Every row gives one point. Any point is a mix of the corners, with weights that add up to 1. It lies inside the corners' shape when no weight is negative. Say inside or outside, and name the corners with a negative weight.
(in the rows, 100 means zero)

Corners:
(1): [136,60,110]
(2): [55,163,155]
(3): [125,131,100]
(4): [128,41,41]
Points:
[98,101,102] -> inside
[102,154,149] -> outside (4)
[104,130,153] -> outside (4)
[118,109,125] -> outside (4)
[122,91,79] -> inside
[112,87,62] -> outside (1)
[103,128,131] -> outside (4)

Corners:
(1): [130,117,130,159,111,133,138,112,142]
(2): [100,103,132,106,73,39,118,67,97]
(3): [108,118,161,34,49,87,90,111,44]
(4): [125,77,113,53,63,77,109,108,91]
(5): [115,104,99,158,56,98,89,125,110]
(6): [95,78,101,140,127,135,32,5,146]
(7): [104,140,118,118,63,121,110,85,157]
(8): [47,64,77,103,129,104,120,122,23]
(9): [113,153,118,90,118,108,97,150,125]
(10): [147,155,71,90,109,116,109,66,105]
Points:
[113,107,108,67,102,93,104,84,71] -> outside (5, 7)
[117,115,116,125,103,114,120,103,115] -> inside
[113,108,111,91,81,93,123,119,93] -> outside (6)
[107,92,108,120,77,91,102,77,101] -> outside (9)
[99,95,125,53,65,84,92,60,65] -> outside (1, 5, 9)
[103,98,82,133,103,109,113,38,139] -> outside (3, 5, 9)

Corners:
(1): [104,77,97,95,145,100,142,104,60,124,112,46,141,103,115,155,139,145]
(2): [55,89,195,105,115,94,36,130,138,152,137,125,74,70,92,133,81,112]
(3): [86,71,91,78,87,110,91,107,57,118,107,35,111,173,90,133,104,166]
(4): [156,89,116,51,125,61,99,97,72,62,68,51,103,100,67,167,121,168]
(5): [131,126,59,129,52,100,82,60,80,66,65,33,108,83,124,99,68,100]
(6): [81,76,67,110,51,99,148,51,96,68,126,72,72,80,97,118,60,103]
(7): [92,129,48,74,14,131,113,77,75,75,60,91,126,63,74,120,97,107]
(8): [69,79,111,135,135,85,38,64,66,139,132,162,45,88,72,108,107,110]
(9): [56,129,125,167,105,124,77,131,104,107,131,153,51,74,94,112,91,138]
(10): [121,139,78,62,58,80,120,76,64,78,112,85,130,80,116,112,57,104]
(11): [126,64,110,68,145,108,68,135,39,132,73,68,100,87,104,153,68,176]
(12): [45,129,84,97,84,84,137,75,97,90,52,79,117,77,58,77,52,98]
(13): [111,97,48,88,54,64,136,119,50,31,62,83,114,81,105,69,71,92]
(14): [46,107,153,116,151,146,54,106,103,104,123,132,68,117,111,110,110,50]
(15): [166,77,96,103,96,114,131,120,60,105,87,73,130,119,54,150,81,130]
(16): [46,98,170,129,107,129,94,55,123,140,110,186,62,129,156,90,94,120]
(17): [96,127,105,109,60,107,130,70,58,58,87,64,112,63,74,42,81,104]
(18): [73,110,157,111,103,99,76,131,104,174,106,140,10,94,102,108,105,64]
(19): [95,105,110,101,144,95,71,116,147,135,127,129,75,125,96,75,87,121]
Points:
[123,126,32,109,51,103,132,80,59,30,89,57,131,99,59,93,75,117] -> outside (1, 2, 11, 16, 18)
[96,89,127,93,113,81,94,104,95,113,113,118,71,105,87,108,73,135] -> outside (1, 5, 7, 14)
[67,126,131,123,65,96,84,75,121,91,105,142,70,62,95,109,69,67] -> outside (1, 3, 11, 17, 19)
[81,120,95,94,68,98,91,78,102,104,81,118,88,76,98,85,49,62] -> outside (1, 3, 4, 9, 17)
[69,80,168,101,130,133,33,118,112,158,146,174,36,114,87,157,100,118] -> outside (1, 5, 12, 13, 17)
[94,94,92,99,90,94,125,92,77,90,102,99,116,102,76,112,91,134] -> outside (5, 11, 14, 18)
[88,128,121,87,47,97,98,87,117,60,114,83,81,99,116,91,94,101] -> outside (1, 8, 11, 12, 15)
[87,95,106,105,105,100,81,88,78,110,107,107,83,100,88,113,96,117] -> inside
